Every row gives one point. The points of each table are mixes of a few directions, plus a little noise. Count the directions of each table, and those that both share. Where both have some left over, give the other angles between the two spaces (their principal angles), to ten degrees, smallest first.

First, 7 rows:
[[ -1  -3]
 [ -4 -33]
 [ 12  91]
 [  1   9]
 [ -1 -11]
 [ -3 -24]
 [ -4 -28]]
Second, 6 rows:
[[  7  54]
 [ -3 -19]
 [ -5 -37]
 [  7  55]
 [ -4 -31]
 [ -3 -24]]
Directions: first 1, second 1, shared 1

First:
[[-49   3 -15 -13  32 -11]
 [-22 -32 -16 -30 -36 -23]
 [-10   2  -2 -24 -14 -14]
 [ 27  64  28  30  58  27]
 [ 42 -51  -2  50 -28  26]
 [-28   6  -7 -32  -2 -19]
 [ 40   9  16  18  -9  15]]
Second (7 x 6):
[[-45 -14 -18 -32  -5 -23]
 [  2  61  19  14  63  16]
 [-45 -51 -30 -41 -42 -33]
 [ 17  21  11  17  18  13]
 [  7 -43 -10  -5 -46  -8]
 [ 37   5  13  25  -3  18]
 [ 27  19  14  22  14  17]]
Directions: first 3, second 2, shared 2

First, 9 rows:
[[-19 -37 -15  21  59 -20  29  15 -41]
 [-31  20   5 -14 -53 -31 -15  -6  36]
 [-10 -14  -9  20  24  17 -27  58  -7]
 [ -1  -5  11   9  -7  27 -10  68   6]
 [ 53  34  39 -29 -56  52   7 -21  24]
 [ 20   8   6 -13 -17  -9  40 -37   4]
 [-48  10  16 -17   1  -8 -79 -47  -8]
 [ 22  -5 -31  13  35  -4   2 -21  -9]
 [ 14 -11 -22  10  14 -25  54  -9  -5]]
Second:
[[ -1  22 -18 -45 -13   4 -21 -23  26]
 [  0 -50  13  30  19   0  38 -55 -39]
 [  4  32   5  24  -8  -7 -20  81  14]
 [ -8  14 -26 -65   6  -1   7 -10  16]
 [ -2  26 -37 -39   6 -34   3 -39  19]
 [ -2 -24  22  50   6 -13   2 -45 -28]
 [ 26   8  -6  21 -25  24 -11  48  28]
 [  7  11   3   6  -5  16   0  83  11]
 [-23 -40  44  18  14  12   3 -40 -48]]
Directions: first 5, second 5, shared 3; angles 50, 80

First (11 x 14):
[[  0   2   0   0   2   1   0  -2  -2   1   1   1  -1   0]
 [  0   1   0   0   1   1   0  -1  -2   1   0   0  -1   0]
 [ -1  20   2   1  21  14  -4 -24 -30  14   8   8 -12   5]
 [  0  -1   0   0  -1   0   0   1   1  -1   0   0   0   0]
 [  2 -64  -7  -3 -66 -43  14  77  95 -44 -26 -26  39 -15]
 [ -1  24   3   1  25  16  -5 -29 -36  17  10  10 -15   6]
 [ -2  50   5   2  51  34 -11 -60 -74  34  20  20 -30  12]
 [ -1  17   2   1  17  11  -4 -20 -25  12   7   7 -10   4]
 [  1 -23  -2  -1 -24 -16   5  28  35 -16  -9  -9  14  -6]
 [  1 -25  -3  -1 -26 -17   5  30  37 -17 -10 -10  15  -6]
 [  0  -1   0   0  -1   0   0   1   1   0   0   0   0   0]]
Second (8 x 14):
[[  6  -6  -3   5  -3 -29  13   3  13 -16  -3 -15   1   3]
 [ -6 -23 -32   4 -11 -38 -15  12   0  -5   3 -48   2  -4]
 [ -5   2   2 -17  36  37 -28  -5 -19  20   9  16  -4 -14]
 [  2   2  14   5 -12 -21  29   5  24 -19 -21 -10 -10   3]
 [ 12  41  46  -6  47  41  11 -10  -4  -5   7  23  -3   7]
 [ 22  25   1  12  17  20 -12 -17 -28   6  51  28  37  25]
 [-29 -16 -20   5 -38  -2 -25  19 -13  16 -15 -49 -14  -8]
 [ -2 -28  -7  -8 -37  -8  27  -7  26   3 -31  56  -9 -13]]
Directions: first 1, second 5, shared 0; angles 40

First, 10 rows:
[[-14  43  71 -12  -1  16  -8 -15 -18 -33   6 -24   8 -51 -37  30 -14 -29
  -20  38 -45  -8  33  -7]
 [  1  20  -9  43  15  -5  17 -19  11 -13  16 -22  -3 -25   2   1   9   5
    2 -13 -23  -5   1  15]
 [-35 -56  38   5 -18 -18 -48  24   3 -29 -21  -5 -11  -4 -12 -44  24  58
   32   9  14  27  -4  36]
 [ 10 -47 -32 -18 -15 -25 -26   4  13  34   3  33 -10  56  20 -20  11   9
    3  18  29  -1 -27   9]
 [  4 -47 -48 -14  -4 -28 -11  10  32  29  14  29  -5  50  23 -20  24  21
    4   0  28  13 -22   5]
 [ 16  58  28 -20 -13  30  42  21 -47  32 -11  -1  16  14   5  21 -65 -58
  -16  -4   5 -12  -5 -18]
 [ 23 -29 -38 -35  11  26 -41 -37  -5 -15 -34  29 -11 -10 -11  28  25  -5
   -5   9  14 -33  22 -48]
 [ -8   4 -16  40  13   2  29  15   7 -14  -6 -21   1 -17  10 -19   6  32
   21 -50   6  17  -3  14]
 [ 25  35 -27  29  13   3  26 -32  -2  14  15  -6  -3  -4  11  18 -10 -30
  -13  -4 -18 -28  -7  -2]
 [-21  21  33 -16  -1  -1  22  30   7  -6  17 -13  18 -10 -10   4 -10  -2
   -7  -1 -11  28  13  -3]]
Second (10 x 24):
[[-18 -11  10  20   8 -16 -14  18  20 -10 -11 -14  -2 -17   1   6  16  35
   29  -2   2  17   4   2]
 [ 13 -33  -8 -21  14 -24   7   9  15 -25 -56 -29 -24 -10  27  60  20  58
   26  25 -25  18 -22 -17]
 [ -3 -19  17 -25   1   0  13  14  -6 -34 -33 -23 -10 -14   3  17   6  35
    7   6 -19  23  -6  -2]
 [ -7  10 -14  41   7 -14 -25  -2  23  30  24  13   7   3   1  -7   8 -10
   16  -4  20 -12   7   1]
 [ 36  -3 -49   3  11 -19  -4 -26  16  36  -7  12 -14  25  30  46   5 -12
    2  26  -2 -29 -22 -23]
 [-17  31  -5  51  -4   3 -27  -6  11  41  58  30  22   8 -18 -49  -6 -45
   -2 -22  35 -21  22  14]
 [ 10  -6  15 -47 -10  22  30  -2 -31 -30 -18  -8  -4   1  -5  -1 -14  -3
  -27   2 -20   9  -6   1]
 [ -3   7  14 -13  -9  17  11   0 -18  -8   9   4   7   0 -13 -22 -12 -16
  -18  -9  -1   1   7   8]
 [ 43   2 -53  -5   8 -12   2 -34   8  40  -3  18 -13  32  29  44  -1 -27
  -11  27  -3 -36 -23 -23]
 [-53  20  75  -2 -26  43   9  31 -36 -41  36  -2  31 -28 -56 -95 -21 -16
  -23 -49  12  31  41  40]]
Directions: first 6, second 3, shared 1; angles 50, 70

First (10 x 32):
[[ 36   8   8  21 -10   3  37 -44  41 -18  -8  60 -26  -9  19   2 -61  39
  -43 -31 -58 -21  20  11 -27  59  13   0  37  59 -43 -26]
 [  7   1   3   0  -3  -5   2  -4   4   3  -5   5  -9   2   0   4  -7   5
   -8   2 -16  -6  10  -4  -4   7  -5   6  -1  12  -5  -8]
 [-21  -3 -10   0   9  15  -7  14 -13  -9  16 -16  29  -4   0 -11  21 -17
   25  -5  49  19 -30  11  13 -22  14 -17  -1 -38  15  26]
 [ -9  -2  -1  -7   2  -4 -12  13 -12   8   0 -18   4   4  -6   2  18 -11
   11  12  11   4  -1  -6   7 -17  -7   3 -13 -14  12   5]
 [ 17   4   4  10  -4   1  17 -21  19  -8  -4  29 -13  -4   8   2 -29  19
  -21 -13 -29 -11  10   4 -13  28   5   1  17  29 -20 -13]
 [ 17  -1  23 -32 -14 -55 -34  22 -22  57 -39 -39 -56  30 -30  33  24  -3
  -18  64 -73 -28  72 -52  -3 -17 -65  56 -55  36  16 -45]
 [  2   0   3  -4  -2  -6  -4   3  -3   6  -4  -5  -6   3  -3   4   3  -1
   -2   7  -8  -3   8  -6   0  -2  -8   6  -6   4   2  -5]
 [  7   1   4   0  -4  -6   2  -4   3   4  -6   4 -10   2  -1   4  -6   6
   -8   3 -17  -7  12  -5  -4   7  -6   7  -1  13  -5  -9]
 [-21  -4  -9  -1   8  12  -9  15 -14  -6  14 -18  26  -3  -1 -10  23 -18
   25  -1  45  17 -27   8  13 -24  10 -14  -4 -37  16  24]
 [-35  -3 -24  15  18  45   8   6  -5 -38  38  -2  62 -20  15 -30  15 -20
   40 -36  95  36 -72  37  18 -20  48 -47  25 -64  12  53]]
Second, 9 rows:
[[ 42  -8   9  15  -1 -33   9 -25  18  23 -13   8 -16  12 -11  32 -23  40
  -37  25 -57 -18  45   4  -2  30 -22  -8  -3  39 -41 -12]
 [-23   2  16 -15   2  -3 -12   0   7   6 -20  -8 -15  -6   9 -11  -5  -9
   -2  -9   5  -1  -2 -18 -21   6  -3  10   2   9  14 -10]
 [-12  16 -14 -33 -11  11 -12  29 -21   1   9  -7   1  14 -16  -4  31 -18
   16  13  12  -6   4  -8   3 -40  -2  15 -28 -19  30  -6]
 [ 30  -9 -14  27   2 -12  43 -42  34  -3  34  54  27  11  10  35 -47  56
  -43  -1 -36  -1  14  39 -11  33  12 -79  33  14 -88  15]
 [-58   6  14 -40  -1   1 -20  21 -10   8 -11 -14 -13   0  13 -16   9 -33
   11  -7  19   8 -14 -32 -30 -21  -6   5  -6 -12  25 -14]
 [ 35 -16  -5  38  20  -6   0 -22  16   5  -6 -25  29  -4 -15  10   0  33
   -4   9  27   8   1  36  32  19   6 -25   0  -7 -11  38]
 [-34 -10  21  -1  -9 -10  -3  21 -30  -2   0   2 -34 -10  26  -9   5 -50
   15  -7 -30   9 -15 -52 -13  -5 -21  43  11   5  12 -32]
 [-37  -2  -5  -4  -4  17  -7  34 -38 -16  22 -10   6  -8  15 -20  30 -54
   41 -10  27  20 -41 -23   9 -35   4  23   2 -37  29   0]
 [ 57  22 -24  14   0  37   6 -17  24 -24 -16   1  15  -6 -30 -16   2  37
   -1 -13  32 -20  10  51  31  13  32  17 -12   7  29  23]]
Directions: first 2, second 6, shared 2

First, 11 rows:
[[ 23 -24 -19   1  18 -39 -38   5 -48  14  14  18  14 -30  15 -10 -49  19
    4   3  21 -61 -16 -23   7 -29  60  38  30  -8 -31 -24]
 [  9   5  -5 -12   5  -7  -2   5   0  13 -11   5   1   3   4  12 -18   7
    6  -2  -4 -10 -13   2   5  -1  10  12  11   2  -9  -5]
 [ 11  13  -6 -14 -12  19  11   3  14  11 -19  -9   2   4  -9  47   2  -2
    3   3 -17   8 -25   6  -9   6 -15  37   4  25  -7  14]
 [-20 -11  20  17  -6 -11  -4 -34   9  -5  -3  26   5  23   4 -83 -15 -23
   -8  -7  12   6  54  -5  38 -30 -37 -85 -29 -76  29 -31]
 [ -1  12  -9  -1   8 -10  -9  12   4  11  -8  -8  -6  -4   4   9 -15   6
    0  -6   4 -19  -8   3  -2  -8  15   3  14   1 -11  -6]
 [-38  23   0  34   2   7  -5  14  27 -16   6 -38 -21 -11  -5 -15  31 -12
  -16 -10  15   0  25   9 -20 -10  -8 -43  -8  -2   9   7]
 [ 14   0   3 -23  13 -17   5   4  -5  12  -7  22  -1  16  11  -4 -22  17
   15  -2  -7   3  -9   5  17  18  17  -3   9  -5  -2 -10]
 [-11   4  -7  17   2   7  -5  15  -3 -14  17 -26  -7 -22  -4  15  27   1
   -7   1   8  -4  -4   0 -26   4  13  14   4  27  -6  17]
 [-18   8   5  13  -4   5   1  -4  16  -6  -2  -9  -6   5  -3 -18  10 -11
   -7  -5   4   7  19   4   1  -7 -18 -32 -11 -15  11  -2]
 [ 27 -15   1 -22 -20  29  21 -11 -11  -2  -1   8  17   2 -13  48  17  -2
    6  16 -23  27 -28  -4  -9  21 -19  61  -6  38  -1  24]
 [  4 -14  16 -10  -6  17  24  -8  -2 -18  13  11   3  13  -5  -1  32  -1
    5   8 -13  44   5   4  -1  35 -17  -2 -19  13  18  17]]
Second, 10 rows:
[[ -5   3  -4   9   3  -8 -10   2  -1   3   0  -4  -2  -7   3  -8  -7   0
   -4  -3   7 -15   4  -3   0 -14   7  -7   4  -9  -4  -7]
 [ 32 -13  26 -53 -19  46  64 -11   7 -12  -2  24   9  41 -14  53  49   7
   24  20 -52  95 -27  17   0  86 -44  41 -25  54  25  43]
 [-11   4  -7  16   5 -14 -19   4  -2   4   1  -8  -3 -12   4 -16 -15  -2
   -8  -7  15 -29   8  -5  -1 -27  13 -12   7 -16  -7 -13]
 [-18   8 -14  30  10 -26 -37   6  -4   7   1 -14  -5 -23   8 -29 -28  -4
  -14 -11  29 -53  15 -10   0 -48  24 -23  14 -30 -14 -24]
 [ 11  -5   9 -19  -6  17  22  -4   2  -5  -1   9   3  14  -5  19  17   3
    8   7 -18  33 -10   6   0  30 -15  15  -9  18   9  15]
 [  0   0   0   1   0  -1  -1   0   0   0   0   0   0   0  -1  -1   0   0
    0   0   0  -1   1  -1   0  -1   1  -1   0  -1   0   0]
 [-20   8 -16  33  11 -28 -39   6  -4   7   2 -15  -6 -25   9 -33 -30  -4
  -14 -12  32 -58  16 -11   0 -53  26 -26  15 -32 -16 -27]
 [ -9   4  -8  16   6 -14 -19   3  -2   3   0  -7  -3 -12   4 -15 -14  -2
   -7  -6  15 -28   8  -5   0 -25  12 -12   7 -15  -7 -12]
 [  6  -2   4 -10  -4   9  12  -2   1  -2   0   5   2   8  -2  10   9   1
    4   4  -9  18  -5   3   0  16  -8   7  -5  10   4   9]
 [ 14  -6  10 -22  -8  19  26  -4   3  -5  -1  10   4  16  -6  22  20   2
   10   8 -21  38 -11   7   0  35 -17  17 -10  22  10  17]]
Directions: first 5, second 1, shared 1
